Every row gives one point. The points of each table are mixes of a few directions, plus a little noise. Count the directions of each table, and those that both share. Where both have some left over, give the other angles between the two spaces (their principal angles), to ten degrees, smallest first.

First:
[[ -2 -13   8]
 [  1   9  -6]
 [ -4 -53  32]
 [  3  60 -37]]
Second:
[[ -1 -27  16]
 [ -2 -44  26]
 [  2  39 -24]
 [ -2 -26  16]
 [  3  58 -35]]
Directions: first 1, second 1, shared 1

First:
[[ -6   2  -3   2]
 [ 60   0  43   4]
 [ -7  -9  -9  -6]
 [ -2   6   1   3]
 [-22  10 -11   5]
 [-22 -10 -21  -7]]
Second, 5 rows:
[[-13   7 -16  -1]
 [ 32   8  33  -6]
 [ 28 -11   2   7]
 [-39  -4  11  -6]
 [ -8  -2 -30   6]]
Directions: first 2, second 3, shared 1; angles 50

First, 9 rows:
[[ 13  -3  -4   9 -27 -15 -22  26]
 [  0   4  -6   2  -7  -1   0   0]
 [ 13 -11  12   4  -7 -10 -19  23]
 [  1 -10  18  -4  19   4   0   1]
 [-26  17 -13 -12  30  25  41 -50]
 [  3   4  -9   4 -15  -5  -5   6]
 [-21  13  -8 -11  28  21  34 -41]
 [  6 -11  16  -1   8  -2  -8  11]
 [ 12  -1  -7   9 -28 -15 -20  24]]
Second:
[[ -1  19  -4  16  13  19 -10  20]
 [-18  -9   8  -4 -10 -22 -31  -5]
 [ -5   7  -1  22   6  24   1  13]
 [ -5 -16   4  13  -9  11  18  -8]
 [ 10  -7  -1  -5  -3   1  24  -9]
 [ -6 -16   5  14 -10  13  17  -8]
 [ -5  21  -3   5  12   2 -31  20]
 [ 31   0  -7 -60   1 -49  13 -22]]
Directions: first 2, second 3, shared 0; angles 60, 90

First, 8 rows:
[[-16  27 -49 -19  23   5 -12  17   7  27 -29]
 [ 22 -11  39  24  -8  -3  -9   0 -13 -20   6]
 [-19  -2 -29 -33  31 -13 -23   5  18   1 -10]
 [ 10 -12  22  28 -22 -11  31  10   1   7   3]
 [-19   4 -16  -8 -22   0 -12   8 -11  12   1]
 [ 26   1  30  22 -14  12  17 -16 -11 -14  11]
 [ 11   6 -20 -37  12 -13   0 -23  13  -8   1]
 [-15 -12  21  22  -1  23   8  -1  -2  -7  15]]
Second:
[[-11 -19  20  46  23   0  30  35  20  15 -13]
 [-12  12  -9  -3 -25  22  -5  -9 -19   6  10]
 [ 19  10  -8 -31 -20 -12 -12 -26 -11 -12   8]
 [  1  -4  -1  -6  16  -8  -7   2   8  -5  -4]
 [  4  -3   8  17 -11  -1  19   6   0   7   0]
 [ 44 -15   5 -38  41 -60 -16 -12  29 -28 -12]
 [-14   9   1  26 -38  28  21   3 -19  17  10]
 [ 13  -1   3  -7   0 -13   1  -5   3  -5  -1]
 [ -5   5 -13 -25  10   2 -26 -10  -2  -9   1]
 [-39   4  -7  21   3  38  -4  17  -7  15   1]]
Directions: first 6, second 3, shared 3

First:
[[-11  17 -22  16  -4 -18 -12  11 -25  29   1 -28  -4  22]
 [  3  -4   6  -5   1   5   3  -3   7  -8   0   8   1  -6]
 [ 18 -24  31 -24   5  25  17 -17  36 -44  -2  41   7 -31]
 [  4  -6   8  -6   1   6   4  -4   9 -11   0  10   2  -8]
 [  8 -11  15 -11   2  12   8  -8  17 -20  -1  19   3 -15]
 [ -2   4  -5   3  -1  -4  -3   3  -5   6   0  -6   0   5]
 [-15  22 -28  22  -5 -22 -15  15 -31  38   1 -36  -6  27]
 [-22  31 -39  31  -7 -32 -22  22 -45  55   2 -52  -8  39]
 [ 17 -24  31 -24   6  25  17 -17  35 -43  -2  41   6 -31]
 [  5  -6   8  -6   2   6   5  -4   9 -10   0  10   2  -7]
 [ -3   5  -6   5  -1  -5  -3   3  -7   8   1  -8  -1   5]]
Second (10 x 14):
[[ -5  21   6   6 -16 -12  -1   4  -6  17   4   5 -31   8]
 [ -2  -5 -22   2   7  -4 -10   5 -17  11  -2 -27  23   9]
 [ 25   0  32 -40 -29  -1   9 -11   8  -9   9  39 -23 -24]
 [ -9 -24 -22  18  36  17  -1   1   6 -17 -11 -23  45   4]
 [ -5  20  15   8 -14  -7   4   1   5   8   3  17 -36   4]
 [-20 -18 -38  36  45  13  -7   8  -2  -6 -14 -43  49  18]
 [ 35 -12  -3 -60 -33 -14 -10  -5 -31  17  12  -5  18 -17]
 [  8   3  16 -12 -12  -1   5  -5   6  -4   4  19 -15  -9]
 [ -8   8  21  14   3   7  11  -3  23 -15  -2  24 -25  -3]
 [-16   7  -5  28  14   2   1   4   7  -1  -6  -6  -6  12]]
Directions: first 1, second 3, shared 1

First:
[[ -1  -6  29  -4 -17 -16  -8 -16  15  14  18   6   3 -13   2   3   2  14
   -5  -1]
 [  2  11 -58   8  33  31  16  31 -30 -28 -35 -11  -6  25  -6  -8  -4 -26
    9   3]
 [  0  -3  22  -2 -13 -11  -6 -12  11  10  13   4   2 -10   2   3   1  10
   -3  -1]
 [ -1  -4  20  -2 -11 -10  -6 -11  10  10  12   4   2  -9   2   3   1  10
   -3  -1]
 [  2  10 -51   7  29  26  14  28 -27 -25 -32 -10  -6  23  -5  -7  -4 -23
    8   2]
 [  0  -2   9  -1  -5  -5  -3  -5   5   5   6   2   1  -4   1   1   1   4
   -1   0]
 [  0   0   3  -1  -1  -1  -1  -1   1   1   2   0   0  -1   1   0   0   1
   -1   0]
 [ -1  -5  27  -4 -16 -14  -7 -15  14  13  16   5   3 -12   3   4   1  12
   -5  -1]]
Second, 11 rows:
[[ -2   3   9 -28   3  -1   9 -18   4  -2  -6   2  -5   8   9  -2 -11  14
   -7  16]
 [-10   7   0  -4  27  15   2  -3 -19 -15   5  -3   7 -10  -9  13 -12  -1
   -1 -11]
 [ -3   4  -8   0  13   9   2   4 -10  -8  -3  -3   1   0  -4   3  -4  -4
    1  -3]
 [ -2   5  -9 -10  13   9   7  -1  -8  -9  -9  -2  -2   7   1   0  -7   0
   -1   5]
 [ -6   8  -8 -14  26  16   9  -4 -17 -16  -7  -4   1   2  -3   6 -13   0
   -2   1]
 [  5  -8  24  -7 -29 -21  -5 -14  24  19   9   7  -3  -1  10  -6   7  14
   -5   9]
 [ 19 -15  11  -1 -60 -36  -3  -3  44  34  -8   9 -14  20  21 -27  22  10
   -2  26]
 [  1   1 -25  25  11  12  -2  23 -14  -9  -5  -6   2   0 -10   1   6 -20
    8 -13]
 [  3   1 -17   5   4   6   4  11  -5  -5 -11  -3  -3   9   0  -5   2  -8
    3   2]
 [ -6  -9  36  40 -13 -13 -29   0   5  16  47   4  19 -46 -18  22  12  -2
    4 -39]
 [  1   3 -12  -6   6   6   7   3  -4  -6 -11  -2  -4  10   3  -4  -2  -2
    0   7]]
Directions: first 1, second 3, shared 1

First:
[[ -3 -33 -28  17  16   9  25 -15   0  -5  -1 -27  -7  16 -18  15 -13 -50
  -23  13  -4   8 -34 -29]
 [-15  -3  10   5   1   3  21   1   1   6   5  -3  20   0   7   4 -24  -3
   17   4   8  -9 -23  -9]
 [ 15   6 -10  -9  -4 -10 -22   1   1 -32 -23  -6  -8  -8 -10   4  17  -5
  -21   1  -4  -1  20  28]
 [ 10 -19 -28  -2  12   3  -2 -10  -4  -2  -1 -25 -21  17 -23   1  11 -16
  -19   3  -4   7   2  -8]
 [ 11  -5 -22 -23  -1 -11 -24  -1  -7 -24 -25 -18 -11   9 -24   2   5   0
  -19   5   7 -10  21  33]
 [ -1  30  35  -5  -5  -1   0  12   6  18  22   6  16 -17  22 -20  13  50
   46 -12   0  -6  11  12]
 [ -6  14   8  -8 -13   0 -15   3 -12  12  -1  39  -3  11   2  -3  -5  33
    4 -14   3  -3  29 -13]
 [ -2  24  31  19  -7   0  13   5  12 -15   3  19  22 -25  22   4   4   7
   16  -7 -11   2  -6  -8]
 [-10 -15   4   6   1   6   5   5   3  40  21  15  -7  -3  22  -6  -9 -15
   -1   7   5  11 -20  -7]]
Second, 8 rows:
[[ 11   2  13   8   9 -21  14 -11  30 -17  -1  -3  13  -1   9 -10  17 -10
  -15  18   7  -6  -9  11]
 [  0  -1  -5  -5  -6   4 -17   6  -8  12   1  13 -14  -3   3   0   2   1
   -5  -5  -3   8  11   3]
 [ -3  -2 -12 -10 -13  15 -30  13 -23  24   2  20 -26  -4   2   4  -2   7
   -1 -15  -7  14  20   1]
 [ -5  -1 -11  -8  -9  15 -20  11 -22  18   1  12 -18  -2  -1   5  -7   7
    5 -13  -6  10  14  -3]
 [  2   1   5   5   5  -6  12  -6   9 -11  -1  -8  11   1  -1  -1   1  -3
    0   7   3  -6  -9   0]
 [  4   2   9   8   9 -13  20 -11  21 -18   0 -12  18   1   1  -5   6  -7
   -3  12   6 -10 -13   2]
 [  2   4  20  19  24 -23  60 -25  40 -46  -3 -44  52  10  -8  -4  -2 -11
   10  25  13 -29 -41  -6]
 [-11  -5 -20 -17 -19  30 -40  22 -48  37   2  22 -35  -3  -4  12 -16  15
   11 -28 -12  18  27  -9]]
Directions: first 6, second 2, shared 1; angles 50

First, 8 rows:
[[ 13 -13   3 -10  -9   9   5 -13   1  -9  20 -23  24   8  -6   4   8 -27
    6  -6   1   0 -15   1   3  -6  -1  10   7   7   0  -8]
 [ 11 -16  -4  -5  28  22  18 -15  -2  -6  26 -16  44  -1   3  -2 -16 -19
   -9  20 -11  10 -38  -2  -7 -17   9  30  -1   2   0 -12]
 [-16 -10  -2  24  18 -24 -17  54  15  14  -5  50 -37 -29   8   6  40  43
   14 -19 -12 -13  33  -9   2   8  13 -28  18 -30 -23  15]
 [  7   6  -2  -4 -23  -7   3 -20   0  -6  -1 -22   9  31  -2  -2  11 -14
    7 -11  -1  -2  -9   0  -3   6   4   3 -11  15  -5  -6]
 [ -4  11  -9   8 -16  -6   5 -46  -1 -17   3 -38  18  60   6 -14   9   3
   -6  10 -29   3 -49   8  -7  18  20  20 -34  30  -4 -13]
 [ -4   0   5  -3   2   8 -15  26   1  15   3   6 -22 -50   8  11 -17   5
  -20   5   9   2  18   1  25  -6 -21 -22   9 -13  16   8]
 [  8  27  -6  -4 -13 -16  11  -5  -9  14 -29   3  -3  23   5  -9 -16  -2
    2  -5  15   3  19  -9 -15  -2   1  -3 -21   6  -7  -1]
 [-15  -5  15  -6  14  13 -10  17  -6  -7 -18  40 -32 -44 -22   6 -19  11
    6   8  25  -3  41  11   3  -2 -24 -10  35 -18  23  17]]
Second (11 x 32):
[[  6  15   0 -37   7   9  30   3 -11  -2 -25  18  11  14  -4  -8 -23 -49
   23  -4  34   4  42   2 -20 -13  -9  13   1  -3  11  -5]
 [-16  -6   1  -4 -10   0 -13  12  20   7  10   3 -27  -4  19   5  38   7
   10  -1 -34  -5  -8   4  23  14   8 -11   2  -6   7   1]
 [ -4  10  -6  35  10 -27  -8   0  -3   9  -9  -6   5 -11   7   1   7  14
   -4  -1   3 -12 -13 -21  -4   6   9   3   5   8  -3  16]
 [ -3 -12  26 -15 -25  15 -30 -15   9  11 -18   2 -22   3 -15  13  26 -13
   14   8 -19  -4  10   8  10 -10   3   3  -6  20  25   6]
 [-14 -16 -13  -8  15  10   4  27  19 -12  43   8  -8  -5  25  -5  16  22
  -10   0 -35  10 -14  21  21  13   2 -11  -6 -27 -13 -12]
 [-16  -1   7  42  33 -14 -20   0 -19  -9 -29  -2  12 -11 -15  -1   1   3
  -14  12   6 -15  -8 -10 -21   2  18  11  -5  28   1  16]
 [ -4  -7 -22   7   1  13  21  18   3 -27  41 -16  -2   2  15 -14 -16  33
  -30 -16 -11  12 -31  21  13  29  -6 -28   5 -29 -34 -29]
 [  6  -1  12   5  12  -4 -12 -12 -10   7 -21   7  15  -3 -16   6  -4 -12
    5  12  12  -4  13 -10 -16 -20   3  20  -8  19  13  16]
 [  3 -20  12  -1   0   7 -25  -7  12   8  16   6  -2  -5  -7  12  17  16
   -3  16 -24   5  -4   4   9 -16   2   9 -15   6  10   9]
 [ -6   6 -18  13  -5   8  25  13  -9 -29  14 -24  -6   5   5 -17 -22  15
  -27 -23   8   4 -27  15   4  35  -3 -29  12 -17 -32 -30]
 [ 48  33   3 -35 -41 -13  30 -38  -8  38 -21   2  24  14 -11   8 -37 -35
   35  -7  57   7  40 -35 -19 -40 -32  23  10   2  17  13]]
Directions: first 6, second 6, shared 1; angles 30, 50, 60, 70, 90

First, 9 rows:
[[  1 -10  -3   3  10   3  10 -17  12   5   5   5 -14  11   8  -3   3  -9
    6 -10   9 -14   4   0  -1   9   5 -14   5  -7  -2  -2]
 [  6  18 -16   8  -7  -4  -3  16  -8  14 -21 -17  -4   3 -17   3  18   4
  -10  11  10  -3   1   2  14 -12  -4  20   6   0 -16  24]
 [ -5   1   5   7   6  12 -36 -17  19  26   7 -17   8   3  12  23  12  -8
  -26   9   3  12   2 -12  -6   8 -14  -3 -12 -13  -6  -4]
 [ -3  -1 -18 -10  -7   2  -9 -33  19  21   3  16 -16  15   6   8  19  -2
    5 -11  -6 -28  12   2 -20  20   7 -23   7  -3 -22   5]
 [  5  -7  12   6  11  -1  18  11  -1 -14   1  -2  -5  -1   4 -12 -11  -7
    5  -2  12   3  -6   0  11  -7   4   4   0  -4  12  -6]
 [ -4 -19  24  12  38  14  -9 -27  10  -4  23   4   8 -12  27  -4 -14 -14
  -10   3   6  17  -2   4  -4  19 -18  -9 -23 -12   9 -23]
 [  9   1  17  -6  -9  -7  13  21  19  -8  -6  -1 -23  12   6  -8   0 -13
    4  -5  19 -17 -11 -13   2 -15  26   0   9 -12   3  -4]
 [  7  36   5 -13 -15 -17 -14  31 -36 -25 -26  24  10 -45 -18 -22   2  24
  -10  31 -16   0 -12  30 -10  -8  -9  44 -18  15 -39  17]
 [-16 -18 -26  -6 -28  -2  32  15 -35 -16  14 -12  35  15 -28  16 -29  26
   37 -27 -37  29  12 -14  14 -13   2 -20  26  37  60  -7]]
Second:
[[ -5 -23  45  20  52  18 -17 -19   5 -15  30  -5  24 -27  34  -4 -29 -18
  -22  13   8  42 -10   2   2  15 -29   1 -37 -15  23 -35]
 [ -1  -5   9   4  10   4  -3  -4   1  -3   6  -1   5  -5   7  -1  -6  -4
   -4   3   2   9  -2   0   0   3  -6   0  -7  -3   5  -7]
 [  3  14 -28 -12 -32 -11  10  12  -3   9 -18   3 -15  16 -21   3  18  11
   13  -8  -5 -26   6  -1  -1  -9  18  -1  23  10 -14  22]
 [  3  15 -29 -13 -34 -12  11  12  -4   9 -20   4 -16  17 -22   3  19  12
   14  -8  -5 -28   7  -1  -1 -10  19  -1  25  10 -15  23]
 [  2  10 -19  -8 -22  -8   7   8  -2   6 -12   2 -10  11 -14   2  12   7
    9  -5  -4 -18   4  -1  -1  -6  12  -1  16   6 -10  15]
 [ -2 -12  23  10  27   9  -9 -10   3  -8  16  -3  12 -14  17  -2 -15  -9
  -11   7   4  22  -5   1   1   8 -15   1 -19  -8  12 -18]
 [ -3 -17  33  14  38  14 -12 -14   4 -11  22  -4  18 -20  25  -3 -21 -13
  -16  10   6  31  -8   1   2  11 -22   1 -28 -11  17 -26]
 [  4  18 -34 -15 -39 -14  13  14  -4  11 -23   4 -18  20 -26   3  22  13
   17 -10  -6 -32   8  -1  -2 -11  22  -1  28  12 -18  27]]
Directions: first 6, second 1, shared 1

First, 10 rows:
[[ 40 -18 -24  45  53 -24  -8  26  13  21   5 -11  -1   1  21 -46 -44  -9
    5 -14 -31   7   2 -16  33 -32   6  40  21  11 -28 -32]
 [  2  10   1 -13 -10  13   0   6  -2   1   1   9   3 -17  -7  -9   8  17
   -9  17   6  17  14  -2  -7  -2   0  12  -2  -6 -10  -5]
 [-42 -16   6  -2  10 -31 -17  14  22  32 -18  -6   6 -18   6  12  -4  -7
  -14 -33   5 -22 -18 -25 -18   3 -18 -21 -24  29  -2 -10]
 [ 38   8  -2   4  -8  21   6 -13 -33 -60  34  10  -3  51  -8   3   3 -19
   34  15  -3   4  23  26  11 -17  11  18  30  -5   8   2]
 [ -3  30   1 -17 -15  15  16 -19 -22  -3   1  11  -3 -22 -12 -17  16  14
   -4  31  -6  16   2   7  -2   2  17  10  -2 -24   2  12]
 [-13 -25  -5   3  25 -28 -35  47  22  14   2   5  12  -9   6  -9 -21  -5
   -8 -31   8  -6  14 -34 -16 -31 -24  19  -7  49 -33 -46]
 [ 27 -15  -6  27  11   7  14 -10  22  18 -16 -21  -9   8  16   6 -12   6
   -1  -4  -4   0 -16  12  28  30   4 -18   6 -25  11  18]
 [-26  18   7 -12 -15  -2  14 -25 -17   3  -7   0  -4 -10  -7   7  16  -4
   -2   7  -6 -10 -19   5  -7  12  11 -18 -10 -14  20  24]
 [ 10   1   5  -6 -15  18   5 -10  -5 -22   4   2  -2  17  -4  17   8   1
    6   7  10   2   7  16   0  11   0  -9   5  -8   9  10]
 [-34   8  18 -31 -37  13   4 -16  -4 -10  -9   5   0  -3 -14  39  30   5
   -5   2  22 -10  -5   9 -23  27  -6 -35 -18  -6  22  24]]
Second:
[[-28  -5  24  -5  -8 -21 -12  -5 -10  -7  -2 -10   3   5  41   7  19 -14
   -3 -24  -6 -21 -23  -9  -3   8   4 -30  -7  13  14  14]
 [ 26 -22  -7   4  23   8  15   7  19  -1 -22  -5  -8  22 -58  19 -33  -1
   46   0  11   2  24  12  -8 -12 -11   4   1  -5 -16 -26]
 [ 54 -22  10   9  28  32  27   0   5  -7   5  -2  -5  -9   7 -19  -9  19
   35  23 -13  36  37  14  15 -17  26  -2   7 -43 -21   5]
 [ -3  29 -17   4  -1 -18  -6  -2 -10  17 -14  -4  -3 -11  -6 -31 -10   5
  -17  11 -11   0 -22  -7  12   1   2  36   7   3  -6 -15]
 [-19 -19  17  -3   4 -23  -5  -4   0 -13 -17 -12  -3  33  -9  32  -5 -26
   33 -32   5 -32 -12   1 -14  -2 -10 -29  -6  20  11  -5]
 [ 10  24 -14   8   4  -8   2  -5 -13   9  -4  -2  -4 -11   0 -35  -8   5
   -8  17 -16   8 -12  -2  17  -5  11  33  10  -8  -7  -8]
 [-22   6 -14 -11 -15  -4 -17  19  25  28 -19   2   5 -16 -25  13  -5  17
  -33  -3  28  -2  -4 -12 -15  19 -31  10 -13  19  -7 -19]
 [ 23  14  -3   7  -1  23  10  -7 -15  -4  30  11   2 -25  35 -35  16  15
  -20  28 -19  29  11   3  20  -5  26  14  11 -27  -2  22]
 [-38   0  16 -13 -20 -16 -23  10   8  15  -9  -6   9 -18  39   7  23   7
  -36 -19  11 -12 -22 -19 -10  23 -11 -23 -16  18   7   8]
 [ -2  -4 -12   2 -15  29   9 -13  -9 -38  51  27   3  29 -25  41  12 -27
    6  -1  10  -9  25  19 -14 -11  -7 -13   7  10  27  24]]
Directions: first 5, second 5, shared 2; angles 40, 60, 70
